Every row gives one point. Each copy is the shape, with its points in the same order, turned, moved and blurred by noise. Say if it was mirrored as well.
(in the rows, 128 means zero)

Shape (7 x 3):
[[114 145 117]
 [160 119  96]
 [123 203 105]
 [108 192 199]
 [ 95  97 139]
 [ 71  86 140]
 [132 125  65]]
Copy 1:
[[131 136 112]
 [107 121 167]
 [103 183  96]
 [208 206 110]
 [168  97 127]
 [178  82 115]
 [ 84 109 129]]
Copy 1 is: mirrored
Copy 2 (7 x 3):
[[112 142 123]
 [162 150  94]
 [ 91 201 125]
 [101 170 216]
 [130  90 143]
 [119  67 139]
 [130 141  68]]
Copy 2 is: only turned
Copy 3:
[[125 154  97]
 [165 123 124]
 [154 178  51]
 [ 81 126  14]
 [ 87 128 130]
 [ 62 137 138]
 [166 163 137]]
Copy 3 is: mirrored
Copy 4, 7 rows:
[[132 145 129]
 [155 111  84]
 [171 186 135]
 [167 123 221]
 [102  89 135]
 [ 68  92 156]
 [123 145  75]]
Copy 4 is: only turned

Shape:
[[143 106  56  97]
 [160  91  70 169]
 [113 195 141 190]
 [ 97 160 152 130]
 [ 94 104 136  80]
 [195 107 126 130]
 [104 159 113  94]]
Copy 1 (7 x 4):
[[177 137  75  90]
 [187  99  92 156]
 [133 113 217 146]
 [100 140 166 117]
 [ 87 150  96  94]
 [163 171 100 174]
 [127 153 140  79]]
Copy 1 is: mirrored
Copy 2 (7 x 4):
[[138 187 118  59]
 [196 148 113  94]
 [121 138  55 190]
 [ 83 156 106 164]
 [ 83 180 165 117]
 [136  96 121  82]
 [ 79 185 103 116]]
Copy 2 is: mirrored
Copy 3, 7 rows:
[[ 65 110 103 185]
 [124  91 113 228]
 [207 178  97 164]
 [159 153 121 122]
 [102 111 138 106]
 [113 135 176 211]
 [109 156 104 128]]
Copy 3 is: mirrored
Copy 4, 7 rows:
[[148 114  69  64]
 [155 149  43 134]
 [101  79 125 200]
 [ 97  94 151 137]
 [114 135 155  73]
 [203 128 110 128]
 [112  78 137  98]]
Copy 4 is: mirrored

Shape:
[[194 103 136 138 156 158 100  81]
 [ 98 181 186 145  86 160 189  92]
 [144 107 155 107 117  72 139 106]
 [134 161 182 137 108 125 175 166]
 [ 84  75 111 155 149 139 108 128]
 [136 169 111 128 159 114  93 163]
 [194 145  67 150 141 165 174  66]
 [140  98  96 114 171  73  91  82]
 [107  94  79  99  98 115 104  96]
 [112 139 194 101  97 147 180 107]
 [101 104 113  95 157 154 163 107]]
Copy 1 (11 x 8):
[[150  86 140 133 164 191 118  96]
 [104 206 141 178 105 180 209  97]
 [146  91 154 139 112 106 155 147]
 [155 173 160 175 126 149 167 159]
 [103 107  74 200 131 130  88 118]
 [182 171 137 154 183 111  98 124]
 [175 114  56 114 163 196 182  78]
 [143  66 117 120 149  90 106 103]
 [121 104  87 125  92 106 100 118]
 [ 85 159 161 138 112 162 185 136]
 [ 80 121  92 138 156 144 144 127]]
Copy 1 is: only turned
Copy 2, 11 rows:
[[103 145 193 153 154 152 186 133]
 [106 138  80 114  73 137 161  23]
 [152 136 157 120 139  68 146 104]
 [191 135  94 106 104 136 170  79]
 [ 83  95 105 127 171 116 139 150]
 [151 178 107 137 138 146 120 160]
 [ 68 190 148 127  93 120 249 135]
 [ 98 170 167 142 175  73 134 170]
 [ 81 121 152 113 111  82 115 156]
 [128 131 120  80 112 128 146  30]
 [ 80 146 123  62 156 112 158 119]]
Copy 2 is: mirrored

Shape:
[[129 161 163 110  85 177 142  57 120]
 [149  76 121 150 234 104 120 141 136]
 [138 135  91 153  94 140 116 190  94]
 [ 99 142 145 121 113 144  76 162 149]
 [163  83 116 138 183 111 128 114 215]
 [109  44  96  72 200 109 139 115 164]
 [162 171 137 124  70 156 102 160  84]
 [ 83 134  51 130 167 139 114 112 137]
 [109  99 102 150 124 170  69 109  95]
 [ 96 118 160 178  56 149 159  83 106]
 [129 143 116 158  79 124  69 198  69]
 [108 106 104 102 202 111 103 172 149]
 [108 131 152 176  72 231 155 129  92]
 [109 160 147 142 127 131 121 133 107]]
Copy 1 (14 x 9):
[[103 136 189 128  56 143 143 129 105]
 [130 166  98 136 249 138 116 102 112]
 [156 130  57 139 101 107  84 156  95]
 [117 118 116 141 140 110  72 174 143]
 [154 150 116 127 207 176 131  99 185]
 [104 104 114  69 227 140 142  84 143]
 [165 141 118 131  62 113  76 183  78]
 [ 62 124  67 120 138 165  84 109 135]
 [111  90 117 157 131 160  80 131  77]
 [139 105 167 189  65  90 130  84 117]
 [163 129  83 155 102  77  37 165  68]
 [105 135  75 105 212 121  93 141 144]
 [117  94 126 199  50 117 164 158  85]
 [110 155 132 152 106 103  98 140 113]]
Copy 1 is: only turned
Copy 2, 14 rows:
[[102 164 166 122  74 130 175  55 156]
 [134  79  94 152 216 157 137 141 103]
 [178 108 159  97 107 114  77 154 134]
 [ 85 128 152 146 103 106  82 138 118]
 [109 138  49 179 176 147 147 149 148]
 [ 86 118  45  88 209 127 149 128 119]
 [162 156 203 122  77  94  98 119 115]
 [101 125 109  86 160 167  72 104 172]
 [140  90 118 113 107 150  91  72  99]
 [127  84 143 117  52  97 173  72 178]
 [179  94 180 121  96  84  60 132 102]
 [103 107 115 119 197 141  94 162 106]
 [138  97 171 100  14 169 153 101 141]
 [116 112 178 135 121 117 121 111 150]]
Copy 2 is: mirrored

Shape, 18 rows:
[[152 128 168 123 151 124 103 127 138 123 132 127]
 [114 143 144 119 134 132 117  79 164 144  87 133]
 [128 146 121 135 122 137 121 105 104 146 107 140]
 [120  65 125 148 134 129 116 139  94 146  77 141]
 [134 124 126 149 137 203 158 159  99 151 123  76]
 [132 137 139 156 119 156 149 160 171 143 147 115]
 [144 124 136 115 125 113 165 152 109 148 139 118]
 [121 124 163 137 135 146 104 158 110 113 145 128]
 [121 122 115 134 187 127 111 156 148  74 148 142]
 [156 144 133 103 116 159 171 147 104 133 132 107]
 [153  74 130 140 123 115 139 156  94 138   7 135]
 [117 122 167 116 128 148 140 161  91 127  85 103]
 [144 116 136 148 148 117 108  79  90 122  61 129]
 [121 121 171 141 119 120 121  86 111 101 102 108]
 [145 140 114 106 122 115 106 115 125 137 146  73]
 [115 146 117 144 121 113 114 118 141 130 126 111]
 [136 148 132 155 123 121 120 158 113 127 115 129]
 [120 141 147 139 219 118 130 140 100 117 138 136]]
Copy 1, 18 rows:
[[156 131 171 114 119 114 111 130 126 151 133 116]
 [112 138 126  97  73 115 109 105 111 164 126 141]
 [149 141 124 149 106 135 106  95  98 143 135 150]
 [145 102 119 185 113 149 111 122 123 168  73 126]
 [173 130 122 144 119 208 151 131  63 141 132  91]
 [147 146 137 108 116 177 162 150 132 131 152 131]
 [150 146 149 137 167 147 154 109 104 154 123 139]
 [157 125 183 146 125 150 108 146 113 121 131 123]
 [139 115 134 125 154 110  91 194 121 121 146 121]
 [172 139 139 110 156 166 151 102  72 137 127 134]
 [176 131  99 167 111 138 120 121 114 180  11 137]
 [154 142 165 142 121 164 124 127  71 147  75 122]
 [156 128 115 163  86  85 100  98  96 152  89 119]
 [130 125 160 138  86 101 126 103  97 114 100 115]
 [134 160 138 113 148 137 109  83 116 127 142  89]
 [120 161 126 132 118 132 115 118 125 122 138 128]
 [166 163 141 152 123 142 119 134 119 126 120 140]
 [149 135 155 161 142  94 109 175  77 168 154 119]]
Copy 1 is: mirrored
Copy 2:
[[123 152 163 130 155 127 117 122 152 133 142 127]
 [101 122 135  95 155 124 102  71 154 151 111 117]
 [129 135 122 127 123 121 124  85 112 144 112 153]
 [112 113 183 150 106 128 118 114  83 142  92 142]
 [125 142 103 170 165 180 113 116  60 159 133 119]
 [ 70 138  89 149 168 142 120 151 129 147 134 122]
 [132 140 121 135 136 115 159 143  94 133 136 111]
 [100 157 142 143 136 148 115 132 109 125 167 150]
 [ 94 172 155 149 100 175 144 135 166 118 141 119]
 [152 137  95 127 164 145 152 132  88 122 136 116]
 [139 126 188 136 124 112 106 111  67 101  30 114]
 [125 154 155 124 150 136 114 114  63 115 122 117]
 [147 132 168 148 125 110 113  57 131 119  91 142]
 [118 117 156 140 146 113 101  72 125 101 152 123]
 [155 144 103 134 118 117 102 119 136 156 159  91]
 [103 142 108 129 115 108 104 106 138 134 134 113]
 [105 168 118 147 129 118 116 126 110 121 120 144]
 [109 196 176 163 136 154 170  89 134 143 149 120]]
Copy 2 is: mirrored

Shape (15 x 12):
[[161 122 192 134  85 154 137  98 112 150 125 143]
 [132 104  81 152 133  79  92 129 170 131 145  90]
 [168 149 171 107 155 171 124 119 112 148 152 119]
 [156 154  82 166 157 135 170 145 142  97  78 108]
 [160 130 167  95 120 155 174 159  88 177 131 140]
 [ 92 137 178 101  74 158 157  97 134 156 184 111]
 [135 119 172 103 126 128 154 117 115 176 156 158]
 [168 129 109 167 165 133 164 156  89  81 140 136]
 [ 77 121 153 191 144 104  93 145 172 127 101  60]
 [ 91 127 129 144 145 116  95 144 149  90  97 125]
 [153 154 152 160 174  91 155 123 122 132 123 130]
 [ 94 103 141 145 168 109 126 111 188  96  81  85]
 [155 164 135 157 152 107 138 171 175  88 105 126]
 [139 171 105 149 145 147 143 125 108 140 120 154]
 [123 148 191  78  88 117 135 100  92 152 134 100]]
Copy 1, 15 rows:
[[178 123 140 142  94 155 132 111 157  60 135  94]
 [107 111 173 165 170  81 113 140 106 150 163 139]
 [144 154 103 146 130 190 112 137 166 108 146 103]
 [161 108  91 147 138  79  89 212 131 145 111 107]
 [187 120 100 133  79 195 131 135 151 138 139 123]
 [111 114 119  83  90 155 169  93 155  94 165  85]
 [158 135 121 129  98 173 164 117 161 111 144 142]
 [140 111  99 151 127 156  85 222 107 109 129 149]
 [ 73 160 182 166 101  72 112 150 122 147 116  82]
 [113 147 168 122 131  98  93 162 123 128  84 125]
 [151 170 117 156 117 125 129 194 128 120 145 140]
 [108 149 177 150 149  72 139 182 149 148  83  89]
 [148 148 156 126 127  93  75 216 149 130 148 123]
 [149 135  71 131 120 111  97 151 141 103 126 146]
 [166 152 131 103 104 162 166 100 118 101 153  74]]
Copy 1 is: only turned
Copy 2 (15 x 12):
[[131  84 162 113  90  87 110  90 120 171 170 110]
 [174 157  92 150 141 131 111 112 152  95  95 136]
 [159  94 159 129 160 126 102 122 121 204 172 112]
 [135 103 122 181 155 140 156 136  67  93 144 152]
 [124  52 105 112 123 127 144 122 112 199 175  97]
 [ 97 107 140  87  82 159  84  80 123 181 148  71]
 [122 115 116  87 118 112 132 107 138 178 169  85]
 [130 104  87 173 171 100 100 145  67 133 167 135]
 [106 135 136 208 130 139 119 110 163 115  69 130]
 [107 119 150 151 136 125 102 172 139  93 103 131]
 [133 146 125 171 151  97 146 133  92 158 155 103]
 [113 125 172 171 168 124 143 124 139  74  97  99]
 [148 122 136 202 131 135 128 167 125 104 170 131]
 [108 135 129 133 129 132 126 154  78 159 162 160]
 [153  88 152 100  97 124 114 114 102 200 110  63]]
Copy 2 is: only turned
Copy 3:
[[ 83  94 145  80  93 180 125 130 149 116 127  94]
 [169 102 120 217 128 145 124 141 116 139 140  82]
 [123 123 102  82 106 160 172  96 130 104 161  88]
 [181 150  69 138 147 179 112 172 160 134 140 142]
 [ 86 111 112  56 140 162 164 131 108 153 134 102]
 [ 76 118 129  97 120 154 130 103 164 151 125   7]
 [ 80 107 137 101 134 180 162  93 127 152 126  90]
 [113 164  61 150 111 156 163 167 142 129 148 151]
 [173 158 154 183 108 175  69 147 110 141 188  68]
 [137 156 134 171 141 139  83 123 141 124 172 119]
 [146 152 125 136 105 196 160 122 141 158 149 135]
 [170 168 162 179 161 190  93 140 148 104 165  89]
 [164 131 112 150 136 168 128 154 170 154 201 139]
 [136 134  69 117 120 164 118 104 144 148 127 135]
 [110 127 176  74 109 125 146 111 144 146 112  61]]
Copy 3 is: only turned
Copy 4 (15 x 12):
[[159  74 145 143  98 181 184 118 107 145 136 138]
 [ 94  93 110 140 151  83 129 141 202 167 154 111]
 [148 132 163 103 115 180 149 116 137 163 120 172]
 [106  93 101 133 176 171  90 112 188 136  64 121]
 [156 125 157 109 171 193 167 155  85 150 115 123]
 [132 127 146  83  81 176 181 142 131 109 183 104]
 [150 141 144 120 128 150 194 118 101 152 125 128]
 [133 130 162 175 182 168  87  93 151 125  95 131]
 [ 27  68 159 124  88 117 119 150 185 150  94 112]
 [ 79  94 118 132 114 111 113 137 147 118  88 152]
 [136 119 156 136 145 133 139  79 159 157  70 119]
 [ 46  65 116 101 128 116 124  95 171 128  99 135]
 [115  90 145 130 161 133 132 128 187 108  58 146]
 [152 151 103 145 130 177 114 119 144 148  81 126]
 [165  88 160  78 100 145 155 141  88 152 132 110]]
Copy 4 is: only turned

Shape (15 x 12):
[[120 121  93 122 121 111 120 123 143 103 141 121]
 [158 144 110 105 125  94 220 114 125 110 117 116]
 [167 107 154  99 142 150 120 138 147 161 113 110]
 [132 144  97 131 128 125 128 185 122 125 173 124]
 [125 133 105 169 128 154 133 109 131  99 110 122]
 [145 143 129 154 117  90 121 139 116 120 117 136]
 [133 151 100 144 148 135 114 159 124 171 130 116]
 [134  91 166 121 249 108 112 120 107 117 112 147]
 [114 102 154 105 136 136 131 100 132 145 121 142]
 [156 156 107 111 128 149 121 103 135 130 127 124]
 [140 126 125 105 117 132 150 119 109 112 124 108]
 [184 118 131 101 130 160 129 131 116 149 112 149]
 [122 126 177 118 125 142 116 130 154 100 109 158]
 [136 118 100 145 129 133 124 110 147 130 114 140]
 [120 136  97  95 131  92 136 183 118 146 109 120]]
Copy 1:
[[119 115 119 105 110 152 144 128 160 122 126 154]
 [117 205 110 114 143 142 177  90 152 121  81 149]
 [154 128 165 148 141 100 147 152 110 128 107 122]
 [ 72 109 103 128 132  97 157 142 150 115 138 153]
 [131 149 112 153 113 174 134 160 156 100 142 155]
 [115 133  90 138 103 136 137 117 112  94 110 155]
 [117 115 106 161 130  94 137 138 154  94 139 119]
 [186 133 140 122 197 113 108 119  89  85 160 207]
 [154 142 142 134 141 138 104 129 120 157 126 138]
 [160 135 101 135 123 135 167 152 148 133 126 122]
 [120 151 117 121 145 152 153 138 127 129 110 127]
 [155 165 125 125 129  96 151 169 106 131 121 116]
 [144 128 124 150 122 144 111 161 109 156  97 184]
 [147 140 128 134  96 140 130 140 153 111 135 145]
 [101 119 108 102 141  95 124 120 155  97  88 128]]
Copy 1 is: mirrored
Copy 2, 15 rows:
[[130 130 107 103 129 111 113 156 134 129 137 126]
 [114 118 138  60 175 139 185 126 117  91 151 119]
 [145 127 161 149 136 150 155 120 147 159 109  94]
 [102 107 105 158 140 112 153 181 130 142 155 127]
 [ 99 144 126 122 126 106 112  94 135 128 160 137]
 [115 143 157 132 150 106 126 156 102 122 135 151]
 [ 88 164 131 164 147 112 144 159 142 149 135 106]
 [136 130 169 158 198 155  98 130 222 112  95 160]
 [128 142 139 121 119 183 112 126 147 133 103 125]
 [121 141 144 114 138 133 114 133 131 147 162  81]
 [114 111 131 110 149 140 133 120 113 124 130 102]
 [153 140 150 150 160 166 144 115 125 161 143 104]
 [147 115 167 146  92 157 112 124 139 107 140 140]
 [130 160 127 117 124 120 123 122 146 149 147 134]
 [129 148 107 150 155 117 165 172 118  98 113 102]]
Copy 2 is: only turned
Copy 3:
[[ 95 132 149 145  87 110 104 118 113 121 124 131]
 [131 145 126  87  62  97 169  77 135 122 116 163]
 [ 95 125 137  64 150 136 127 140 134 110 145 106]
 [102 158 176 151 108 125 148 141 144 153 120 110]
 [140 133 111 144 126 124 112 120 122 106  86 137]
 [146 138 139 116  86 125 102 152 134 136 108 147]
 [102 134 149 118 136 110 129 154 161 149  89 111]
 [158  95 152  78 115  56 131 176  74 100 119  67]
 [110  84 124 113 129 120 133 148 106 108 155 133]
 [106 130 129 103 145 116 107 101 126 150 116 134]
 [115 117 127 110  96 141 141 102 121 132 126 126]
 [132 120 169  74 158 135 132 115 132 131 135 131]
 [125 136 125 110 131 142 123 167  74 108 141 147]
 [112 122 139 129 133 109  99 131 134 104 116 139]
 [ 82 120 180 103  77 127 148 146 140 143  97 141]]
Copy 3 is: mirrored
Copy 4, 15 rows:
[[127 138 118  83 157 112 131 152 127 118 138 124]
 [164 211 155  90 189 124 143 143 140 157 133 177]
 [150 121 149 115 113 180 107 158 135 162 111 133]
 [118 172 100 116 153 111  86 164 108 149 137 102]
 [151 121 112 113 172 115 157 114 118 134 102 119]
 [123 151 140 119 132  87 118 118 142 146 129 127]
 [116 140  89 109 127 133 114 135 120 188 125 111]
 [109  83 191 136 119 133 138 138  51 169 158 172]
 [150 108 128 128 129 150 133 147 144 128 143 163]
 [171 137 111  77 140 141 113 119 120 146 123 128]
 [153 151 142 107 175 145 112 138 143 134 128 143]
 [178 123 137 115 126 142  83 147 127 168  98 153]
 [151 128 141 145 114 133 128 127 124  90 109 151]
 [149 121 114  97 140 112 146 145 127 147 111 137]
 [ 82 172 113 100 148 125  85 155 138 160 126 158]]
Copy 4 is: mirrored

Shape, 17 rows:
[[133 125 110 136 126 123  57  99 126 118 122 157]
 [136 159 164 125 117 146 135 242 143 129 149 219]
 [112 156 143 112 170 123 163 100 122 113 143 114]
 [167 131 118 179 153 158 159 133 113 103 169 108]
 [117 161 115 118 135 142 126  94 136 131 116 103]
 [108 163 125 138 121  64 148  89 144 122 146 102]
 [110 118 114 111 124 131  34 104 110 102 124  99]
 [165 164 133 112 122 108 122 120 109 117 125  99]
 [135  75 136 142 118 144 152  94 131  23 111 105]
 [173  95 131 128 125 117 115  94 118 124 113 119]
 [124 158 124 114 118 153 133  90  83 126 154 128]
 [145 167 103 110 147 138 162 130 112 115 142 130]
 [125 143 164 126 123 153 120 111 143  97 107 153]
 [123 121 132 121 116 115 156 147 119 132 127  99]
 [114 150 116 145 142 129  89  91  77 113 101 108]
 [114 130 115 111 125 100 137 104 128 107 103 122]
 [108 164 115 149 112 162  79 100 140 107 120 170]]
Copy 1:
[[132 152 138 135 129 122  80 101 139  96 155 155]
 [166 186 110  44 144  82 162 209 153  71 123 198]
 [118 127 113 140 153 140 184 137 150 124 142 101]
 [195 137 103 164 104 102 179 138 117 114 136 119]
 [127 155 115 146 147 164 133 131 129 142 142 116]
 [ 84 139  97 130 106 137 155 135 125 142 190 101]
 [117 142 184 150 120 141  65 120 128 107 132 119]
 [116 177 125 133 138 107 143 127 102 132 135 102]
 [145 136 121 131  49 142 155  78 161 104  79  88]
 [143 149 115 130 122  92 110  86 139 144 127 107]
 [148 122 134 118 158 149 152 115  93 122 142 119]
 [142 148  87 133 158 129 164 146 109 103 125 112]
 [140 174 136 104 127 148 152 110 162 117 125 147]
 [128 137 107 111 114 112 143 161 127 155 118 108]
 [109 130 152 170 133 139 123 104 106 131 126 150]
 [ 94 140  99 121 120 138 126 119 139 128 124 115]
 [148 166 133 124 126 174 112 112 134  93 157 178]]
Copy 1 is: only turned
Copy 2 (17 x 12):
[[143 125 110 209 113 118 104 104 131 135 112 166]
 [130 171 136 164 169 183 125 249 109 163 159 171]
 [ 82 161 148 144 145 147 139  94 143 116 133 105]
 [142 126  98 138 159 185 158  96  94 123 146 103]
 [ 99 145 102 147 115 121 123  97 157 110 141 125]
 [ 76 157  92 170 154 131 151  94 174 141  88 106]
 [130 111 114 185 106  84 110 103 119  82  86 162]
 [143 159 111 139 151 102 155 107 152 126 122 132]
 [129  76 141 154 125 191 192  76 162  84 106 164]
 [160 112 128 145 129 133 133  84 154 150 108 145]
 [102 171 115 137 116 129 138  84 107 131 137 153]
 [109 161 114 134 171 144 133 103 133 121 164 138]
 [125 146 142 173  94 156 148 135 156 119 136 151]
 [102 119 113 113 153 133 146 134 144 138 113 131]
 [110 120 118 183 112  85 151  80 116 121 137 136]
 [ 94 120 124 160 143 124 141 101 175 132 120 150]
 [117 150  94 213  84 143 121 124 135 121 149 168]]
Copy 2 is: mirrored
Copy 3 (17 x 12):
[[103 123 105 161  96 112  50 122 147 117 137 123]
 [ 91 126 165 160 130  51 171 193  67 112 155 152]
 [129 146 115  99 153 155 128 126 171 130 166 142]
 [174 139 119 185 143 153 143 142 155 142 177 110]
 [132 141 123 123 141 136 104  86 163 123 126 133]
 [ 92 147  74 108 152 135 133 107 186 134 139  90]
 [117 134 134 127  71 143  38 107 149 102 132  88]
 [136 160 124 126  96 115 127 117 177 152 130 114]
 [127 111 124 175  95 203 129 157 217  73 137 125]
 [117 106 121 163  94 147  97 130 185 164 127 126]
 [141 143  99 127  98 146 125  85 135 130 165 146]
 [165 131 112 121 133 114 143 125 153 129 153 142]
 [ 94 144 142 158 120 134 112 126 162  99 137 164]
 [121 119 133 121 126 150 152 132 145 142 119 104]
 [142 167  94 130  98 161  68 116 146 128 117 126]
 [110 119 100 113 121 141 114 127 177 116 111 126]
 [106 145 106 174 121 108  74  99 129  79 137 148]]
Copy 3 is: mirrored
Copy 4:
[[126  83 107 158 117 126  81 100 154 129 132 166]
 [ 54 163 164 142  69 148 119 189 210 183 107 117]
 [107 169 122 127 144 131 124 120  92 100 132 120]
 [ 87 105 125 167 136 178 155 156 107 102 163 109]
 [117 122  87 126 107 114 108 113  95 107 130 117]
 [156 148 134 149 108  86 145 115 103  76 136 132]
 [132  68 117 167 134 102  63  78 107 153 133 137]
 [128 137  88 175 120 107 132 138 100 142 140 134]
 [121  87 146 141 142 181 184  68  74 149 109 146]
 [154  96  93 141 145 140 139 127 121 147 147 158]
 [112 132 111 146 107 144  87 148  73 114 141 153]
 [ 72 147 104 141 114 126 135 147 100 117 147 139]
 [121 134 112 133 102 166 114 103 129 145  97 130]
 [125 120 135 125 124 107 146 156 101 141 131 114]
 [121  90  95 169 145 117  85 121  91 108  98 143]
 [126 124 116 125 124 100 139 108 106 122 110 151]
 [103  95 107 149  71 149  77  96 141 108 105 146]]
Copy 4 is: mirrored
